Each row is a point. The points of each table are mixes of a few directions, plus a little noise. Count the directions of each table, and those that both share. Where both have some left over, give the other angles between the two spaces (their principal angles), to ten degrees, smallest first.
In the rows, zero is written as 128.

First (7 x 3):
[[ 49  86 176]
 [100 116 131]
 [161 150  87]
 [121 120 152]
 [195 166  80]
 [108 120 132]
 [162 139 138]]
Second (7 x 3):
[[ 89 158 170]
 [103 147 156]
 [134 124 121]
 [167  98  85]
 [192  79  58]
 [ 95 154 165]
 [117 136 140]]
Directions: first 2, second 1, shared 0; angles 50

First (7 x 4):
[[122 116 190 128]
 [141 150  11 127]
 [128 128 129 128]
 [125 122 161 128]
 [130 131 111 127]
 [116 109 227 129]
 [134 140  69 127]]
Second (5 x 4):
[[107 145 132 147]
 [154  96 144 169]
 [ 88 173 111  87]
 [ 91 167 118 107]
 [200  58 136 130]]
Directions: first 1, second 2, shared 0; angles 70

First (7 x 6):
[[135 192 122  67 112 113]
 [163 168 134 102 108 127]
 [ 81 106  96 109 144 127]
 [103  85 186 235 160 120]
 [138  96  97 112 121 147]
 [138  84 155 196 138 137]
 [138 164 108  74 112 126]]
Second (6 x 6):
[[142  89 139  95 117 148]
 [ 90 239 108 230 158  72]
 [145  93 148 115 121 144]
 [149  96 169 142 123 140]
 [125 111 101  76 120 139]
 [117 142 103 114 131 123]]
Directions: first 3, second 2, shared 1; angles 50

First (8 x 9):
[[123 136 143 111 130 135 140 130 123]
 [ 80 181 190 152  79 125 128  78  97]
 [171 129 108 100 166  96 136 167 146]
 [168  93  91  97 171 145 127 176 164]
 [192 118  89 122 172 130  86 190 210]
 [114  63  62 177 111 109 125  93  87]
 [ 73 140 173 134  88 165 142  85  94]
 [103 165 170 129 106 119 140 104 103]]
Second (8 x 9):
[[184 115 157 119  78 154 102 182 136]
 [128 135  17 198 153 220 182 146 141]
 [ 76 191 141  94 144 106  75 105 152]
 [108 134 153 102 119  79 114 106 101]
 [126 135 116 211  96 135 176  97  91]
 [156  89 167  93 135 112 120 144 138]
 [110 131 120  74 141 103 106 130 118]
 [137  95 155 133 158 118 148 113 146]]
Directions: first 4, second 5, shared 2; angles 60, 90

First (10 x 11):
[[118 128 130 124 138 118 135 115 123 128 121]
 [107 128 134 119 151 105 143  99 116 127 113]
 [164 128 118 144  90 166 103 177 149 128 153]
 [111 128 133 121 146 110 140 106 119 128 116]
 [175 128 115 149  79 177  95 191 155 129 160]
 [177 128 114 150  76 180  93 195 156 129 162]
 [ 76 129 143 105 183  74 165  58  98 127  92]
 [ 65 129 146 100 195  61 173  42  91 127  84]
 [ 89 129 139 111 169  87 156  76 106 127 102]
 [198 127 107 159  54 201  78 223 168 129 176]]
Second (8 x 11):
[[ 99 156 146 165 151 148 163 129 128 122 159]
 [136  93  85  66 115  63  86  74 108 154  57]
 [130 118 111 113 122 107 117 109 128 135 112]
 [164 105 199  84 144 153 121 180 112  93 106]
 [ 93 140  77 172 122  98 160  82 171 126 167]
 [128 164 108 190 103 176 129 159 144 144 182]
 [ 95 174 196 162 179 177 168 151  85 127 148]
 [180  77 101  72  86 102  76 138 148 122  92]]
Directions: first 1, second 4, shared 1

First (11 x 12):
[[121 159  97 124 192 142 110 168 163 143 123  83]
 [128 105 140 112 114 134 146  73 111 105 114 212]
 [126 161  93  98 212 154  71 160 145 158  98  74]
 [119 121 167 171  74 120  96 116  60 164 176 118]
 [115 125 141 146 120 127 196  72 120 104 165 214]
 [130 160 112  79 151 119 182 111 140 123 117  72]
 [126  94 164 201  57 115  98 151 102 138 171 153]
 [140 120 140 122  90 113 118 145 119 131 120  82]
 [146 136 110  61 128 113 192 112 163  91  82  99]
 [138 134  91 119 177 139 101 192 192 118  92  96]
 [122  95 159 175  89 132  96 109  91 131 153 204]]
Second (11 x 12):
[[124 152  60  85  85 124 107  86 175  79  32 164]
 [113 138  49 106  82 137 122 122 204  95  55 115]
 [147 130 151 117 180 124 112 134 116 119 121 173]
 [147 125 162 141 180 119 138 175 125 131 158 121]
 [115 100 116 129 167 157 193 134 166 131 158 131]
 [111 163 121 149  67 101 195 104 128 121 164  86]
 [118 110 148 164 215 160 141 165 128 160 193 143]
 [158 125 149 104 107 109  42 142  98 124  70 126]
 [126  98 154 121  84 126 169 105  97 147 155  92]
 [143 126 181 140 139 124  21 128  43 167 130 151]
 [105 140 118 155 105 127 169 117 129 139 171 102]]
Directions: first 5, second 6, shared 4; angles 90

First (9 x 14):
[[181 118 125  97 126 146 124  99 145  93 126 110 149 134]
 [ 84 139 106 133 104 119 141  95 107 106 155 124 120  96]
 [ 74 136  98 141 134 125 130  95 134 104 165  87 133 110]
 [ 54 142 109 156 124 112 136 122 112 133 155 120 114 106]
 [157 124 157 130 130 124 124 172 122 167  94 168 118 147]
 [142 129 121 110  97 130 138  96 111  98 133 137 129 107]
 [180 118 131 103 129 143 123 113 143 106 119 119 144 138]
 [142 122 150 139 158 127 115 176 144 168 104 137 126 159]
 [137 124 155 143 150 123 119 183 134 178 100 151 119 155]]
Second (11 x 14):
[[180 121 132  99 107 139 132 106 123 102 117 138 137 124]
 [104 131 134 144 136 120 127 150 124 152 125 136 118 132]
 [168 123 126 103 112 138 130 103 128  99 126 128 139 123]
 [155 125 127 110 116 135 130 110 128 108 125 127 135 125]
 [151 124 125 112 120 135 128 108 129 108 129 122 136 124]
 [  7 141  97 185 183 114 118 142 154 151 175  63 125 131]
 [139 129 157 137 118 117 131 175 107 173  97 182 107 135]
 [192 120 136  92 101 140 133 107 121 102 112 147 136 124]
 [160 124 129 109 115 136 130 111 128 109 124 131 135 125]
 [107 130 121 137 138 126 125 128 134 130 138 115 128 128]
 [ 47 139 125 176 160 109 122 170 132 176 141 118 112 135]]
Directions: first 3, second 2, shared 2

First (8 x 18):
[[195 213  55 103 120  25 150  92 199 159 112 192 105  57 132  92 148  89]
 [136 117 135 144 146 164 136 148 136 179 130 105 132 116  85 111 133 123]
 [133  85 154 151 158 169 117 135 114 117 131  96 141 134 106  80 140 175]
 [ 70  98 149 118 115 121  74 128 103  91 153  95  99 168 165 150 113 217]
 [121 126 124 132 135 139 132 134 111 165 138 101 120 134 120 132 124 121]
 [119 146 123 100  84  83 159  83  32  27 106 154 153 173 220 197 117  28]
 [119 116 164 124  94 150 113 154 154 134  99 143 136 104  89 156 132 112]
 [129 124 121 154 173 174 146 150 177 153 154 137 137 140 106 105 116 160]]
Second (9 x 18):
[[118 125 130 121 128 181  59 166 168 127 212 120 113  85 159 115 186  94]
 [115 126 133 117 127 204  38 177 185 128 235 117 105  73 171 109 206  83]
 [139 137 133 130 124  82 213  76  93 137  12 133 132 187 104 138  65 171]
 [134 133 131 129 126  97 180  96 105 132  56 130 131 165 112 134  89 155]
 [124 119 118 137 136 121  95 153 124 115 189 133 146 100 124 133 140 110]
 [133 138 139 118 120 134 164 100 130 144  61 122 111 163 133 124 113 149]
 [119 114 115 135 137 146  54 180 141 111 245 132 144  69 137 129 172  88]
 [137 132 129 130 126  92 186  92 101 132  52 134 134 166 108 136  82 157]
 [134 128 125 134 129  96 162 109 104 127  88 133 140 147 110 136  98 144]]
Directions: first 6, second 2, shared 0; angles 70, 90

First (10 x 24):
[[156 126 126 155 132 142  89 104 114 127 128  95 125 134  83 125 162 115
  103 114 170 169 134 130]
 [134 137 129 142 120 122 139 149 142 131 125 175 135 106 179 126 130 129
  152 145 112  79 129 100]
 [107 142 127 140 115 137 131 195 143 117 153 159 107 160 158 120 153 147
  133 119 123 127 126 157]
 [117 139 131 149 118 143 115 165 140 115 140 135 113 138 141 121 144 132
  132 115 135 136 120 140]
 [153  90 129 101 138 131 130  57  79 124 120  90 126 130  76 140  95 144
   90 119 126 160 114 145]
 [160 117 131 167 125 151 102 109 102 121 123 122 125 111 119 118 146 131
  110 117 154 136 122 120]
 [ 77 138 137 163 120 170 109 165 133 109 126  87 117 118 128  94 118 124
  132  97 148 156 112 153]
 [116 117 122 142 141 138 148 113 100 149 105 123 153  97 141  98 122 129
  128 140 137 102 149 121]
 [137 140 133   7 129  43 151  86 194 126 138 135 129 158 100 216  65 104
  159 155  56 127 108  98]
 [122 133 115 112 141 101 164 138 132 162 122 161 153 129 154 123 143 127
  143 160 119  88 166 116]]
Second (9 x 24):
[[160 130 143 130 121 139 128 136 125 125 156 136  98 129 120 124 113 139
  138 109 135 161 101 146]
 [111 129 121 125 136 113 131 128 140 131 109 128 158 121 148 131 137 123
  129 147 108  96 143 113]
 [ 45 122  92 127 143 114 124 114 124 143  75  94 175 136 136 136 171  95
  108 174 128  64 201  96]
 [157 136 138 119 131  94 141 124 163 110 106 171 184  98 169 131 107 150
  132 133  74  92  96 107]
 [170 130 146 130 117 144 128 134 121 122 162 139  88 131 112 123 107 143
  136  99 143 175  92 151]
 [165 131 144 128 122 131 131 134 133 121 148 145 113 122 129 125 109 143
  138 110 123 151  96 140]
 [ 89 126 117 129 144 124 125 144 132 150 126 100 136 131 146 129 155 107
  145 162 117  99 168 123]
 [ 69 121 105 132 138 137 119 129 111 149 117  85 123 146 118 130 164  98
  123 155 150 110 185 124]
 [187 128 146 131  99 155 127 108 103 102 152 154  76 139  76 124  91 154
  103  65 175 205  71 153]]
Directions: first 6, second 3, shared 0; angles 30, 40, 60

First (8 x 32):
[[144 115 139 128 119 122  90 141  88 130 105 132 126 111 137 132 122 144
  151 122  94 124 116 120 143  89 120 140 133 145 132  91]
 [151 109 144 127 116 119  72 147  70 132  94 134 124 103 142 135 118 152
  161 120  79 123 112 116 149  70 117 145 137 153 135  75]
 [122 132 124 128 131 130 140 124 141 128 135 126 129 133 125 127 130 123
  121 130 139 129 132 131 124 140 131 124 126 123 127 140]
 [152 109 144 128 115 120  71 147  70 132  93 134 125 103 142 135 118 151
  162 120  79 122 112 116 150  71 117 144 136 154 135  75]
 [107 145 115 129 139 135 178 111 180 125 159 122 131 150 115 121 137 106
   98 135 172 133 143 139 109 180 138 113 121 105 122 176]
 [106 146 113 128 140 136 181 110 183 125 161 122 131 152 114 121 137 106
   96 135 175 133 143 140 108 183 138 112 121 103 121 179]
 [ 99 152 108 128 143 139 201 104 203 124 173 119 132 160 109 120 140  97
   85 139 191 135 149 143 100 202 142 106 116  95 118 197]
 [144 116 139 129 120 122  89 140  88 130 105 133 125 111 138 133 121 144
  152 123  94 125 116 119 143  88 121 140 134 146 133  92]]
Second (10 x 32):
[[128 118 122 118 128 112 127 130 136 117 126 123 126 133 138 134 121 130
  132 140 109 119 116 134 150 113 141 135 142 137 111 126]
 [149 100 134 116 110 106  71 148  77 121  91 130 119 108 157 140 112 152
  166 130  58 115  99 121 168  54 128 150 153 166 121  73]
 [141 134 160 149 168 128 123 127 118 131 132 131 151 121  86 126 126 137
  124 124 153 130 144 134 132 147 127 141  94  99 128 128]
 [133 115 134 122 150 102 124 130 137 111 127 122 137 132 122 136 115 135
  133 145 109 116 117 142 167 115 149 147 132 127  99 127]
 [125 135 137 136 153 128 147 121 147 125 143 126 140 135 104 126 129 124
  114 132 154 129 139 137 127 155 135 130 112 106 121 148]
 [110 169 106 144  56 210 141 123 103 180 132 145  99 116 151 104 168 106
  112  75 184 167 161  83   7 169  64  67 117 134 216 131]
 [134 137 142 142 134 143 122 129 112 140 127 133 134 120 112 123 134 130
  127 115 146 136 141 121 109 140 114 125 109 116 146 123]
 [115 125 119 118 157 102 166 116 183 105 151 116 137 153 117 133 120 118
  110 156 138 116 124 153 159 151 162 137 132 113  88 166]
 [ 99 118  77  90  98 105 169 118 190 105 144 113 104 158 175 135 125 107
  117 157 104 115 104 143 149 124 158 118 176 153  93 161]
 [146 129 150 144 125 144  91 139  77 145 108 139 132 105 119 125 131 143
  144 106 125 136 135 112 113 111 103 130 111 130 156  95]]
Directions: first 1, second 3, shared 1
